Each row of a before or after table is a point. One or more steps were done to the points. Then noise was added and the rows were shuffled. The steps act on columns, c1 being the first. What was done? A step turns or swaps two columns, mirrors them in a line or flattens them onto one, adds a multiple of one to another, or multiplies or shifts one. Angles are multiples of 10 degrees, from the lower column toward the higher: turns from -170 to 170, lines from 10 to 170 but not 90. Use the fewest steps. Two steps may share a column if one is a turn and the other turns, adds or multiplies; they go together, in the order done. Otherwise the lowest column goes first.

Before (12 x 3):
-.43 -.53 -.10

-.05 .37 -.01

-.27 .02 .07

-.05 -.16 -.34

-.08 -.13 .18

-.35 -.54 -.28

.01 .14 .05

.07 -.59 -.32

.02 .32 .16

-.11 .44 .04

-.04 .16 .44

.04 -.08 -.25
After (12 x 3):
-.09 -.03 -.44

.02 -.35 .15

-.43 .45 -.52

-.33 .60 -.25

.02 -.17 .14

-.28 -.06 -.11

.05 .22 .32

.08 .64 -.25

-.05 -.40 -.43

-.03 .34 .32

-.03 -.24 .47

-.11 -.34 .48
Steps: turn c2 and c3 by 140 degrees; multiply c3 by 2

Before (10 x 6):
.05 .45 -.14 .32 .54 .65

.05 -.16 -.13 .18 -.23 -.07

.43 -.17 .12 .08 -.24 -.31

.30 -.56 -.25 .08 .17 -.32

-.20 .26 .16 .00 .59 .68

-.11 .08 -.25 .25 .30 -.18

-.28 .23 -.06 -.11 .29 .55

-.05 .06 -.31 .22 .30 .67

.44 -.04 -.28 -.23 -.13 -.26

.06 -.03 -.28 .06 .11 -.09
After (10 x 6):
-.23 -.24 .54 -.11 -.28 -.15

-.20 -.54 .69 .00 -.35 .04

-.16 -.28 .61 .22 -.11 -.43

-.12 -.45 .62 .32 -.54 -.25

.27 -.27 -.36 .08 .51 -.18

.39 .20 -.28 .07 .22 .18

.55 .12 -.30 -.24 .06 -.24

.03 -.12 -.14 .07 .00 -.25

-.05 .20 -.09 .18 .20 -.11

-.23 -.27 -.22 .26 -.12 -.22
Steps: add -0.5 times c4 to c1; mirror c2 and c5 in the line at 140 degrees; mirror c3 and c6 in the line at 40 degrees

Before (9 x 8):
-.36 .60 .03 .46 .10 -.07 .15 .30

-.32 .68 -.35 .20 .27 .01 -.10 -.05

.05 .57 .02 -.10 -.11 -.12 -.23 .38

.17 -.20 -.05 -.44 -.45 .01 .08 -.09

.20 -.20 -.41 .14 -.62 -.09 -.18 .08

-.48 .33 -.16 -.17 .06 .29 -.15 .38

.39 -.35 -.44 -.10 -.08 .22 .06 .15

.39 -.17 -.10 .58 -.27 .28 -.30 -.28

-.41 .38 -.01 .33 .40 -.25 -.28 .15
After (9 x 8):
.38 -.49 -.29 -.11 .10 .21 .00 .01

.05 .40 -.13 -.08 -.12 -.10 .20 .51

-.49 .15 -.21 -.14 -.13 .27 .03 .46

.38 -.12 -.09 .58 -.13 .29 .37 -.31

-.38 .31 -.11 .38 -.47 -.26 -.23 .29

.19 -.15 .04 -.42 .30 -.02 .34 -.15

.18 -.32 -.31 .18 .16 -.10 .65 .00

-.32 .49 -.53 .21 -.20 .02 -.15 .17

-.38 .43 -.16 .48 .08 -.08 -.18 .51
Steps: turn c2 and c8 by 20 degrees; turn c2 and c3 by -20 degrees; turn c5 and c7 by -120 degrees

Before (9 x 11):
.07 -.21 .08 -.02 .24 .34 .45 .27 .24 .04 -.30

.64 -.52 .23 -.19 -.06 .03 -.16 -.35 .44 .18 .37

.50 -.31 -.02 .12 .14 .36 -.24 .39 -.07 .06 .43

-.06 .32 -.51 -.50 -.36 -.01 .21 -.28 .24 .54 .41

-.10 -.38 .08 -.06 .35 -.35 .39 .09 .55 .11 .50

.07 -.08 .21 .08 .20 -.19 -.08 .32 -.15 .19 -.21

-.08 -.41 -.27 -.38 -.02 .44 -.06 -.24 -.27 -.28 .02

.51 .19 -.50 .15 .32 -.29 -.23 -.35 .23 .24 -.30

.40 .06 -.21 -.50 .02 -.24 .47 .22 .40 .54 -.06
After (9 x 11):
-.10 .06 .00 -.48 -.40 .09 .51 -.45 -.06 .58 -.08

-.67 -.51 .00 -.19 -.44 .11 -.19 -.28 -.15 .14 .39

.14 -.39 .00 -.06 -.61 -.24 .36 .00 .26 .26 .54

-.05 -.30 -.02 .09 .05 .36 -.26 -.62 .16 -.14 .42

-.57 .22 .00 .15 -.30 -.11 -.21 -.16 .31 .36 -.32

-.12 -.40 .02 -.37 .28 .27 -.07 .19 .00 -.44 .01

-.18 .31 .00 -.52 -.17 .25 .23 .21 -.38 .48 .42

.19 -.08 .00 .09 .10 -.08 -.08 -.24 .21 .23 -.18

.17 -.19 -.02 -.03 -.27 .32 .44 -.23 .19 -.18 -.26
Steps: turn c1 and c8 by -130 degrees; multiply c3 by 0; turn c5 and c9 by 100 degrees; turn c6 and c10 by -30 degrees

Before (10 x 14):
-.07 -.02 -.05 .05 .16 -.23 .00 -.11 .18 -.01 -.02 -.07 -.10 .16

.25 .05 .09 .23 .18 .09 -.14 -.02 .20 -.12 .13 -.17 -.04 .06

.18 .06 .03 .08 .11 .18 -.03 .03 -.25 -.07 .04 -.11 -.08 -.01

-.08 -.36 -.05 .06 .18 .18 -.22 -.09 .19 -.08 .01 .94 .14 -.02

.02 -.01 .12 .15 .12 .16 -.33 .00 .07 .19 .05 -.15 -.06 .06

-.04 -.07 -.01 .15 .13 .13 .06 -.18 .20 .07 .01 .16 -.12 -.05

.00 .03 -.07 .04 -.14 .17 -.19 -.09 .18 -.09 .00 -.16 -.08 .00

.31 -.02 .06 .08 .12 .14 -.03 -.02 .20 -.03 -.21 -.04 .08 .07

-.04 .12 .14 .08 .02 -.12 -.02 -.15 .11 -.02 -.01 .13 .02 -.07

-.11 .07 .11 .04 .17 .16 -.11 -.03 .22 -.14 -.10 .01 -.10 .06
After (10 x 14):
-.07 -.36 -.05 .06 .17 .17 -.24 .01 .00 -.14 .01 .95 -.15 -.01

-.04 .13 .14 .09 .01 -.14 -.02 -.05 .00 -.14 .01 .13 -.01 -.04

.25 .04 .08 .23 .17 .11 -.15 .12 -.01 .00 -.12 -.18 .01 .02

-.09 .06 .13 .04 .18 .17 -.12 .10 .00 -.12 .09 .01 .11 .02

-.05 -.05 .00 .14 .14 .13 .06 -.16 .01 -.12 -.04 .15 .12 -.02

.29 -.02 .04 .10 .13 .14 -.03 .05 -.01 .05 .22 -.04 -.04 .03

-.07 -.02 -.04 .05 .16 -.23 .02 -.07 .00 -.12 .00 -.06 .11 .07

.03 .00 .13 .15 .13 .16 -.33 -.16 -.01 .10 -.07 -.16 .05 .02

.17 .06 .02 .07 .11 .18 -.02 .10 -.01 .03 -.06 -.11 .09 .00

.00 .03 -.07 .06 -.14 .17 -.19 .04 -.01 -.13 -.03 -.15 .08 .01
Steps: add 0.3 times c1 to c8; turn c8 and c10 by 60 degrees; multiply c9 by 0; turn c11 and c13 by -170 degrees; multiply c14 by 0.4

Before (10 x 18):
.09 .34 .35 -.23 .02 .11 .13 -.08 -.17 .41 .23 -.22 -.14 .17 -.17 -.32
 .26 .23

-.61 .29 .06 -.08 .10 .04 -.30 .06 -.39 .08 .23 .09 -.33 -.15 -.51 -.64
 .42 .26

.25 -.15 .58 -.18 -.08 -.25 .43 -.12 -.19 -.29 -.33 .03 .12 .23 -.26
 -.23 .19 -.22

-.39 -.38 .20 -.15 .04 -.10 .22 .23 .23 .06 .32 .44 .01 -.49 .42 .12 .18
 -.08

-.16 -.15 .24 .54 -.49 -.41 .46 .41 .26 -.20 .24 .52 .18 -.34 .09 -.02
 -.33 -.54

-.15 .49 -.21 -.40 .35 .44 -.02 -.12 -.46 .10 .19 .13 -.33 -.28 -.45
 -.52 .33 .12

-.03 .16 .52 -.12 -.07 -.03 .06 .09 -.02 -.34 -.19 .26 .04 .42 -.09 -.02
 -.21 -.23

.56 -.01 .33 .09 -.05 -.39 .07 -.28 .20 -.37 -.47 -.17 .43 .67 .08 -.32
 -.06 -.33

-.07 -.42 .11 -.12 -.10 .07 .33 .52 .37 .37 .02 .87 -.56 -.43 .48 -.02
 .42 .14

.27 -.17 .54 .36 -.46 -.28 .05 .37 -.12 -.42 -.04 .27 .45 -.21 .28 -.09
 -.30 -.26
After (10 x 18):
.54 -.01 .34 .07 .19 -.37 .12 -.29 .68 -.36 -.49 -.11 .45 -.11 -.12 .24
 .08 -.35

.35 -.16 .55 .38 .07 -.31 -.11 .37 -.22 -.42 -.04 .09 .43 .07 .15 .08
 .52 -.27

-.31 .46 -.21 -.42 .12 .44 -.08 -.11 -.38 .11 .17 .07 -.32 .42 -.37 .50
 -.46 .13

-.15 -.16 .23 .55 .05 -.41 .01 .38 -.27 -.19 .23 -.01 .13 -.32 .16 -.02
 .56 -.55

.05 .32 .39 -.21 -.04 .11 .19 -.07 .14 .42 .23 -.14 -.15 .19 -.20 .36
 -.14 .22

.08 -.46 .16 -.13 -.34 .09 -.22 .53 -.37 .36 .02 .18 -.56 -.46 .46 .26
 -.11 .12

.15 -.16 .56 -.19 -.05 -.24 .28 -.14 .19 -.28 -.35 -.21 .11 .22 -.33 .32
 -.04 -.22

-.05 .17 .53 -.14 .14 -.04 -.09 .09 .43 -.32 -.17 .07 .05 .13 -.10 -.08
 .14 -.21

-.21 -.39 .19 -.16 -.16 -.10 -.08 .21 -.47 .06 .32 .10 -.01 -.31 .53
 -.02 -.12 -.08

-.78 .29 .07 -.11 .07 .05 -.22 .04 -.18 .07 .22 .18 -.31 .35 -.27 .72
 -.30 .25
Steps: turn c1 and c15 by -20 degrees; turn c5 and c17 by -120 degrees; turn c5 and c16 by 150 degrees; flatten c7 and c12 onto the line at 140 degrees; turn c9 and c14 by -80 degrees

Before (10 x 24):
.19 .91 -.17 -.40 -.23 -.29 -.34 .55 -.36 -.24 .10 .31 -.19 -.36 .07 .36
 .47 -.04 .29 .17 -.38 -.27 .29 -.02

-.04 -.16 .52 .12 -.18 -.35 .38 -.13 .00 .03 -.36 .02 -.07 -.66 -.51
 -.02 .20 -.29 .14 -.05 .07 .57 -.32 -.05

-.09 -.05 .16 .29 -.32 -.25 .14 -.30 .24 .34 -.44 .05 .10 -.18 -.35 .29
 .45 -.33 -.06 .32 .07 .30 -.25 -.42

-.44 -.04 .19 -.05 -.05 -.49 .36 .01 .23 -.15 -.23 -.31 .07 -.27 -.35
 .26 .38 -.09 -.08 .33 .24 .39 -.03 -.11

-.31 -.04 .19 .14 .36 -.25 -.08 -.49 .10 -.19 -.17 -.29 .22 -.35 -.43
 -.45 .10 -.18 -.56 .24 -.05 .38 -.21 -.25

.48 .01 -.21 .01 .34 .35 -.40 .50 .34 -.34 .57 .07 .03 -.01 .06 .01 .07
 .56 -.45 .30 -.20 -.28 .02 .18

.20 .63 -.30 -.34 -.04 -.16 -.27 .09 -.12 -.23 .18 .23 -.57 -.14 .15 .38
 .03 -.21 -.01 .00 -.32 .02 .63 .33

.14 -.19 -.43 -.22 .09 .13 -.17 .30 .20 -.31 .38 -.06 .27 .40 -.02 -.16
 .05 .25 -.04 -.09 -.32 -.24 -.09 -.09

.04 .09 .07 .14 .19 .38 .06 -.23 .28 -.27 .15 -.20 .57 .07 .08 -.23 .07
 .33 -.26 -.02 .29 -.02 -.08 -.08

.25 .66 -.24 -.14 -.34 -.31 -.35 .68 -.30 -.25 .67 .40 -.02 -.06 .09 .66
 -.24 .07 -.06 .01 -.36 -.15 .29 .04
After (10 x 24):
.48 -.02 -.22 .00 .35 .35 -.43 .51 .35 -.35 .57 .07 .05 .01 .26 .01 .05
 .57 -.27 .31 -.11 -.29 .26 .15

.18 .92 -.20 -.41 -.26 -.27 -.34 .57 -.34 -.26 .12 .33 -.19 -.34 .25 .35
 .50 -.03 .46 .17 -.06 -.25 .70 -.01

-.41 -.04 .22 -.06 -.05 -.46 .38 .02 .25 -.18 -.25 -.32 .06 -.28 -.13
 .25 .36 -.10 -.39 .35 .13 .39 -.38 -.15

-.31 -.02 .18 .18 .35 -.25 -.09 -.48 .09 -.17 -.16 -.33 .20 -.37 -.24
 -.40 .14 -.20 -.83 .23 -.23 .36 -.04 -.29

-.10 -.05 .13 .28 -.35 -.25 .14 -.28 .24 .33 -.40 .05 .11 -.17 -.17 .28
 .48 -.35 -.26 .31 -.22 .29 -.23 -.43

.14 -.16 -.45 -.20 .13 .14 -.19 .29 .17 -.25 .38 -.06 .28 .40 .17 -.17
 .03 .25 .12 -.08 -.32 -.21 .40 -.10

.21 .66 -.25 -.12 -.34 -.31 -.37 .70 -.30 -.25 .67 .42 -.01 -.09 .29 .69
 -.27 .08 .04 .01 -.02 -.12 .63 .03

.17 .65 -.31 -.34 -.05 -.15 -.26 .08 -.11 -.23 .21 .23 -.56 -.13 .34 .35
 .01 -.20 -.03 .01 .29 .02 .75 .33

.07 .10 .03 .16 .18 .39 .08 -.27 .29 -.28 .12 -.20 .57 .06 .27 -.25 .07
 .36 -.23 -.02 .16 .02 -.43 -.06

-.05 -.16 .51 .13 -.18 -.32 .39 -.15 .05 .05 -.37 .02 -.08 -.67 -.33
 -.04 .18 -.29 -.24 -.05 -.21 .57 -.25 -.04
Steps: shift c15 by .20; add -0.7 times c22 to c19; multiply c21 by 1.6; turn c21 and c23 by -60 degrees

Before (11 x 32):
-.05 -.01 -.12 -.18 -.22 -.06 .03 -.17 -.06 .17 -.13 .21 -.06 .07 .05
 .13 .03 -.05 .10 -.03 -.05 -.20 .09 .01 .03 -.09 .00 -.18 -.01 -.12 .06
 -.03

-.12 .02 .03 .04 -.12 -.09 -.09 -.21 -.12 .05 .03 .10 -.11 .01 -.09 .02
 -.05 .11 .09 -.06 -.13 -.03 -.04 .17 -.07 .06 .09 -.18 -.18 -.06 -.05
 -.02

.23 -.06 .17 .01 .16 -.22 .05 -.08 .14 .03 .10 -.06 -.21 .01 -.02 -.21
 .11 .02 .07 -.11 -.04 .14 -.05 .07 .16 .01 .12 .05 -.17 .06 -.10 -.01

-.05 -.09 -.02 .11 -.10 -.12 .02 -.05 .06 .02 -.02 .03 -.17 -.11 .06
 -.17 -.01 .07 .12 .05 .01 .06 .04 -.03 .09 .02 .20 -.17 -.13 -.14 .01
 .01

.15 -.03 .22 -.02 .01 -.08 .05 .11 .15 -.08 .11 -.08 -.30 -.07 .12 -.03
 .12 .10 .07 -.08 .03 .19 .05 -.06 .14 .03 -.09 -.14 -.28 .16 -.26 -.01

.00 -.06 -.04 -.28 -.22 .17 -.22 .06 -.12 .10 -.14 -.10 .09 .13 -.14 .05
 -.15 -.27 -.04 -.05 .11 .13 .04 -.20 .03 -.25 -.13 -.29 .03 .02 .08
 -.20

.07 -.17 .10 -.27 -.07 .15 -.16 .08 .09 .03 -.27 -.05 .18 -.05 -.02 -.08
 -.04 -.04 -.27 .13 .07 .02 -.25 -.17 -.13 -.16 .06 -.07 .20 .16 -.03
 -.20

.18 -.20 .20 .06 -.04 -.15 .05 .01 .16 -.14 .13 -.23 -.21 -.17 .18 -.24
 .05 .03 -.02 -.26 .02 .11 -.17 .07 .31 .01 -.03 -.02 -.21 .14 -.28 -.13

.04 .02 -.02 .01 .13 -.01 .05 -.04 .13 -.06 .12 -.14 -.07 -.25 .09 -.13
 .16 .16 .05 -.15 -.04 .11 -.02 .15 .12 .08 .13 .03 -.08 .07 -.06 .00

.01 .05 -.15 .12 -.17 -.15 -.07 -.10 -.06 .13 .05 .16 .05 .07 -.05 -.02
 .00 -.06 .07 -.05 .11 -.11 .11 .07 -.15 -.05 -.15 -.35 -.07 -.17 .05
 .02

-.09 .12 -.09 -.04 -.33 .06 -.07 -.23 -.08 .03 -.11 .06 -.02 .19 -.05
 .06 -.04 -.22 -.09 .06 .17 .10 .02 -.07 -.06 .01 -.25 -.20 -.06 -.22
 .16 -.01
After (11 x 32):
.15 .07 .22 .00 .02 -.07 .06 .22 .15 -.08 .11 -.09 -.31 -.07 .15 -.03
 .12 -.14 .05 .09 .04 .20 .05 -.07 .41 .09 -.08 -.14 -.27 .14 -.25 -.01

.23 .08 .17 .00 .17 -.07 .06 -.17 .14 .04 .09 -.07 -.21 .01 .30 -.20 .11
 .02 .06 .23 -.04 .13 -.05 .07 .47 .04 .13 .06 -.18 .06 -.11 -.01

-.06 -.02 -.11 -.01 -.21 -.01 .03 -.34 -.07 .17 -.14 .21 -.06 .06 -.16
 .13 .02 .11 .11 .06 -.04 -.20 .09 -.01 .08 -.12 -.01 -.17 .00 -.09 .07
 -.03

.07 .12 .10 .00 -.07 .09 -.16 .16 .08 .03 -.27 -.05 .19 -.05 .11 -.07
 -.03 .26 -.28 -.17 .07 .01 -.26 -.16 -.40 -.10 .06 -.06 .18 .20 -.03
 -.19

-.13 .02 .02 .00 -.13 -.04 -.09 -.41 -.13 .05 .03 .10 -.11 .01 -.13 .02
 -.05 -.22 .08 .11 -.13 -.02 -.03 .18 -.20 .04 .09 -.18 -.18 -.07 -.06
 -.02

.04 .06 -.02 .00 .14 -.15 .06 -.09 .13 -.05 .12 -.14 -.07 -.24 .28 -.14
 .17 -.30 .05 .03 -.03 .11 -.01 .16 .36 .10 .11 .03 -.08 .05 -.06 .00

-.04 .12 -.02 -.01 -.10 .07 .02 -.10 .06 .03 -.03 .02 -.16 -.10 .32 -.18
 .01 -.03 .12 .12 .00 .06 .04 -.04 .28 -.03 .20 -.16 -.14 -.14 .01 .01

-.10 -.21 -.08 .00 -.34 .05 -.07 -.46 -.08 .02 -.11 .07 -.03 .18 -.15
 .06 -.03 .26 -.10 -.07 .16 .10 .02 -.08 -.19 -.07 -.26 -.18 -.06 -.20
 .16 -.01

.01 -.09 -.03 -.01 -.23 -.08 -.22 .13 -.12 .09 -.15 -.11 .08 .12 -.24
 .06 -.14 .53 -.04 -.17 .11 .12 .04 -.20 .09 -.22 -.13 -.29 .02 .09 .08
 -.19

.02 -.08 -.17 .00 -.18 -.03 -.07 -.19 -.07 .13 .05 .17 .07 .07 -.03 -.02
 .00 .04 .07 .15 .12 -.11 .10 .06 -.45 -.11 -.14 -.35 -.06 -.16 .05 .01

.18 .19 .20 .01 -.04 -.23 .05 .02 .18 -.14 .14 -.22 -.20 -.16 .54 -.24
 .05 .15 -.02 .20 .02 .13 -.17 .07 .93 .05 -.03 -.02 -.21 .13 -.28 -.14
Steps: turn c2 and c18 by -150 degrees; multiply c18 by 2; multiply c4 by 0; turn c6 and c20 by -100 degrees; multiply c8 by 2; add -1.5 times c16 to c15; multiply c25 by 3; turn c26 and c30 by -20 degrees
